Each row is a point. The points of each table are mixes of a few directions, plus a little noise. How many directions does each table use, and how many do they share? Where both have some left over, give the other angles between the two spaces (their principal angles), to ten degrees, smallest first.

First (6 x 2):
[[ 50 -43]
 [-34  29]
 [ 15 -13]
 [-41  36]
 [-18  16]
 [ 28 -24]]
Second (7 x 2):
[[-14  13]
 [-48  42]
 [-13  12]
 [ -8   7]
 [-10   8]
 [ 30 -26]
 [ 65 -55]]
Directions: first 1, second 1, shared 1

First, 7 rows:
[[-49 -73   6  24  20 -31]
 [-16  20  23 -27 -24  -4]
 [-11 -36   1  27 -30 -10]
 [ 35  41 -13  -9   9  21]
 [ 44  34 -26   0  33  25]
 [-32 -61   7  33 -31 -23]
 [ 28  74   1 -47  22  23]]
Second (7 x 6):
[[ 12  -5  40  57   6  57]
 [ 35 -31  70  18  11  53]
 [-15  16 -19  26  -4   3]
 [ 16 -22   6 -70   3 -36]
 [-15  17 -18  29  -3   5]
 [-20  12 -54 -58  -7 -66]
 [-14  12 -25   0  -4 -16]]
Directions: first 3, second 2, shared 0; angles 60, 90

First:
[[ -7  15   3   7 -13   7  17   8 -50]
 [-28  21  20   3 -10   5  11   8 -50]
 [  6  10   1  11  -7 -33 -20 -19   4]
 [-26 -13   2   4  17 -12 -11  11   2]
 [ 49 -46 -52 -19  16  95  65  45  16]
 [  9  22  21 -13 -17   6   0 -15   8]
 [-14  -2  18  -3  11 -46 -47 -25  56]
 [ 11  -6 -13  11   2 -24 -15 -11  15]]
Second:
[[-10   2 -19 -19  15 -18  11  14  -3]
 [  9   9 -27  17  -6 -42   1  39  24]
 [-10  13 -41 -12  32 -32  14  25  18]
 [ -5 -40  42 -32  -3   7 -26 -40 -13]
 [ 12  20   5  20 -28   9  17  32 -24]
 [ 34   5  69  44 -24  67 -29 -36  -8]
 [ -2  -5  26 -12  20  33 -10 -34  -9]
 [-28  -3 -57  -6  -7 -22  20   1  16]]
Directions: first 4, second 5, shared 1; angles 60, 60, 70

First:
[[ 18 -12  -6  17 -19 -13  -2  -9  -6   1  15 -33  -9  19]
 [ -2  23  19  17 -31  59  17 -50  19  41  21  24   8 -64]
 [ 21 -19 -12  15 -14 -28  -6   1 -11  -8  12 -42 -12  35]
 [  4 -27 -22 -17  33 -66 -19  54 -22 -45 -22 -31 -10  73]
 [  0  -6  -5  -5   9 -16  -5  14  -5 -11  -6  -7  -2  17]
 [  5 -13 -10  -5  11 -30  -9  21 -10 -19  -7 -18  -6  34]
 [-50  38  22 -43  45  47  10  15  20   5 -38  95  26 -64]
 [-11  15  10  -5   1  26   7 -10  10  12  -2  27   8 -31]
 [ -4  -2  -2  -7   9  -8  -3  11  -2  -7  -7   3   0   7]
 [ 19   4   6  31 -44  29  10 -47   8  31  33 -19  -4 -26]]
Second:
[[-16  44  11  37  12  28   1  12   6  14 -12  45  35 -35]
 [  4 -18  -9 -27   6 -16   1   1  -4 -14  -5 -21 -19  20]
 [  3 -34  -2 -43  -6 -14  -1  -8   2  -8   7 -14 -25  14]
 [ -2 -34  32 -15 -52  23  -7 -36  23  38  47  33  -2 -33]
 [ 29 -23 -13  21 -29 -23  -3 -15 -10  -1  24 -56 -18  34]
 [-18  27 -18 -26  60  -9   8  36 -10 -35 -52   6   2  10]
 [ 15  56 -13  92   6   3   0  15 -16   3 -10 -18  33   4]
 [-33   9   8 -53  39  14   5  18  10 -11 -31  51   4 -23]
 [ 20 -24   2  13 -37  -6  -4 -22   1  13  31 -26 -10  10]]
Directions: first 2, second 3, shared 1; angles 30

First, 10 rows:
[[  7 -34  20  58  43   4  48  24 -23  17   7 -44   5   4  12  32  -8   6
   -9  43]
 [ -1  -6  22  31  -1  17   5   4   6 -10 -19 -10  13  20   3  10  -3  12
    7  33]
 [  4  -8  11 -16 -16  23 -18   4  -4  11 -28   5  13  20 -15  -8  12  21
   20   2]
 [  5  -7  19  31 -24  -1  -3  -2  22 -20 -10   6  10   7  10   2  -9  -1
   12  31]
 [ 23 -34   1 -27  10 -10  -3   6 -16  42  23   0 -15 -19  -6  -9  15  20
   23   4]
 [ 14  -9 -21 -43 -35 -26 -12  -9  -5  30   4  16  -7 -20  -2  -9  -8 -39
   -6 -50]
 [-11   0  -5  15 -17 -20   6  26  17 -47   2  36  16 -12 -13 -36  17  12
   12  -3]
 [ 15  17 -35 -65  20 -25 -16 -45 -13  53  51 -12 -53 -36  18  17 -17 -40
  -24 -43]
 [-38  58   0   0  17  59 -10 -16  -7 -21 -50 -24  15  52  -6  25 -10  -2
  -34 -15]
 [-18  21 -11  16   3 -20   6  10  23 -57  20  29   1 -17  -2 -26  11   9
    0   2]]
Second (10 x 20):
[[-33 -32  21 -28 -47 -14  24 -55  17  48  50  33  31 -29  19  25 -25  24
   10  14]
 [ 10   0  -3  -9  14  -2 -15   8 -14  32 -12  -5 -10  15 -22  -3 -17 -12
    3 -22]
 [ -6  -1   3   7 -29   2   5  -2  12 -20 -26  -8   8  20 -17   2  -2  -7
    9  43]
 [  1  27 -11  -1  31 -27 -22 -16   0  36   9  -7 -35  17 -29   8 -60 -40
  -10 -17]
 [  0   5 -16  39   3  28  12  29   2 -95 -10   1  14 -17  38 -20  76  31
  -11 -11]
 [ -4  16 -13   5   6 -15   5   6   4 -24  16  13  -3 -21  16  -9   3 -15
  -19 -30]
 [ -2 -32  -2  -2 -13  23  -2   3 -17  16  -8  14  24   2  -2  -5  26  36
   12 -38]
 [-19  23  -6   9   5 -24   9 -31  23 -17  41  10 -12 -22  20  12 -26 -15
  -17   8]
 [ 20  12   1 -16  13 -12  -3  31 -10   6 -12  -6 -10  -5  -3 -14  -1 -28
   -8 -13]
 [ 32 -18  26  -3  15  40 -13  26 -18  17 -49 -43  -7  39 -21   3  25  25
   31  66]]
Directions: first 6, second 6, shared 2; angles 30, 50, 60, 80

First, 11 rows:
[[ 37   7 -10  15  18 -14 -10 -13   7  -3   5   1 -20  -4  -2 -23   1  19
   53   0 -17  -7  13 -22   2 -32 -21   6  15  -6   3  -6]
 [ -5  -1   4  -7  -2   7   1   1   4   6  -2  -3  13   8   7   8  -3 -13
  -20   4   7  10 -12  15   2  19  15  -3 -17   4  -1   2]
 [-20 -19   4  14  -7  -4  16   4 -25 -21  -9   6  -3 -10 -17  -2  12  21
   16  11 -16 -19  16 -21  -9 -17 -29  25  25  -2  -3  -9]
 [-10  -2  21 -12 -30   2 -24   8  18   0  13  21  16  -2   7   5 -16  -1
  -28  -2  16  -2  -9  -1  -1  -5  39 -30   6  12  -8 -17]
 [ 54  12  -9   9  40 -17 -13  16  17 -20 -12  10 -29  33  -4  -9 -14  35
   64  23 -17  26  13 -37  12 -29 -36  16   8  10  10  -8]
 [-56 -26  -7  11 -18  14  47 -24 -56   7  -9 -30  18 -38 -13   5  38 -24
  -29  -6 -14 -34   0  30 -16  29 -21  34  -6 -21  -9  17]
 [-50  -8  -1 -15 -20  23  26 -10 -20  24  -1 -22  27 -15   6  21  15 -46
  -69 -14  18  -5 -20  52  -6  55  25  -3 -33  -9  -5  23]
 [  5  -4  13  17 -48 -17 -40 -35  11   7  52  26  -4 -74  -2 -46   4  21
   25 -50   1 -72  22 -34 -17 -79  27 -47  72 -18 -13 -32]
 [-51  -4  -9  -6 -11  10  22  21 -25   0  -2  -6  -6 -10 -15  26  14  -4
  -41 -15  11  -8  10   4  -6  13  -7  -1  11 -10   9  13]
 [ 75  -2  11   9  49 -11  -6   4  22 -28 -41   4  10  74  15 -11 -23  15
   67  73 -33  57 -21  -8  21  15 -28  53 -51  36  -3 -11]
 [ 23  47 -21 -35  30   6 -21  33  47  30   7  -5 -20  39  17  29 -25 -23
  -38 -22  43  55 -11  22  20  31  37 -51 -32   2  23  26]]
Second (8 x 32):
[[ 44  19  -4   6   9 -21 -38   7  32  -6  22  24 -33  -4  -3 -22 -16  37
   50 -17   1  -5  22 -46   4 -61  -3 -29  43  -1   7 -19]
 [-29 -13   3  -4  -6  14  25  -4 -21   4 -15 -16  22   3   2  15  11 -24
  -33  11  -1   4 -15  31  -3  41   2  19 -29   1  -5  13]
 [-69 -29   6  -9 -15  33  59 -10 -49  10 -34 -37  52   7   5  34  25 -57
  -77  26  -2   8 -34  72  -7  95   5  45 -67   2 -12  30]
 [ 46  20  -4   6  10 -22 -40   7  33  -7  23  25 -35  -5  -3 -23 -17  39
   52 -18   1  -6  23 -49   5 -64  -3 -30  45  -1   8 -20]
 [  0   0   0   0   0   0   0   0   0   0   0   0   0   0   0   0   0   0
    0   0   0   0   0   0   0   0   0   0   0   0   0   0]
 [-47 -20   4  -6 -10  22  40  -7 -33   7 -23 -25  35   4   3  23  17 -39
  -52  18  -1   6 -23  49  -5  64   3  30 -46   1  -8  20]
 [ 45  19  -4   6  10 -22 -39   7  32  -6  22  24 -34  -4  -3 -22 -16  38
   51 -17   1  -5  23 -47   4 -63  -3 -30  44  -1   8 -20]
 [  8   4  -1   1   2  -4  -7   1   6  -1   4   5  -6  -1  -1  -4  -3   7
    9  -3   0  -1   4  -9   1 -12  -1  -5   8   0   1  -4]]
Directions: first 5, second 1, shared 1
